Each row is a point. Examples show where two turns around zero, p and q, send a point. Write where each new point lands after one turn and then the other. Backwards means that the second turn is done in reverse. Each puzzle has new turns, and all numbers are rounded.

Turn p:
[-5.3  2.3] => [-5.3 -2.3]
[0.5 2.8] => [-1.7  2.3]
[ 4.0 -5.3] => [ 6.6 -0.7]
[0.8 0.3] => [0.3 0.8]
Turn q:
[-1.0  0.8] => [-0.9 -0.9]
[2.9 0.7] => [-0.2  3.0]
[2.7 4.1] => [-3.6  3.3]
[-4.6 -5.6] => [ 4.8 -5.4]
Where do these land?
p, then q: [4.3 2.1] => [-4.3  2.2]
q, then p: [-0.2  2.4] => [-1.8 -1.6]
p, then q: [-4.1 -4.5] => [ 6.1 -0.5]

Turn p:
[ 8.1  0.7  6.4 -0.1] => [-5.6  0.1 -0.7 -8.7]
[ 0.4  1.3 -2.1 -2.8] => [ 2.7 -2.0  1.5 -0.8]
[ 0.0 -1.9  4.0 -1.7] => [-4.3 -1.6  1.2 -0.2]
[-5.4 -1.3 -1.7  5.7] => [ 0.7  4.0 -3.1  6.4]
[-2.8  2.4 -1.3  1.4] => [ 2.2 -0.4 -2.7  2.2]
[-0.3 -1.2 -5.2 -2.5] => [4.3 0.1 3.9 1.0]
Turn q:
[ 2.5  2.0 -1.4  1.0] => [ 3.0 -1.1 -1.6 -0.8]
[ 0.6 -0.8 -2.0 -2.5] => [-0.2 -1.2  1.6 -2.7]
[1.6 1.5 2.1 0.3] => [ 0.4 -1.8 -1.7  1.8]
[-1.6  5.2  0.2 -0.9] => [ 3.4 -1.5  2.6  3.2]
[-0.7  4.2 -2.7  2.7] => [5.4 1.5 0.3 1.0]
[ -2.4 -12.0   3.7  -0.6] => [-11.8   4.2  -1.2  -2.5]
Where do these land?
p, then q backwards: [-2.3  2.1 -5.2  3.4] => [ 0.0  4.1 -0.9  5.5]
q, then p: [-1.6  0.9 -3.9  6.5] => [ 4.1 -1.3 -2.7 -5.9]
p, then q backwards: [-1.3  1.4  2.8 -2.7] => [ 2.4  0.1  2.2 -2.9]
p, then q backwards: [ 1.0 -3.7 -0.8 -2.2] => [-3.5  0.1 -1.0 -2.7]
q, then p: [ 5.0  3.8  2.5 -5.1] => [-3.5  4.7  5.8  2.0]
p, then q: [-0.8 -4.5  4.6  0.1] => [-0.9  4.0  2.9  4.2]
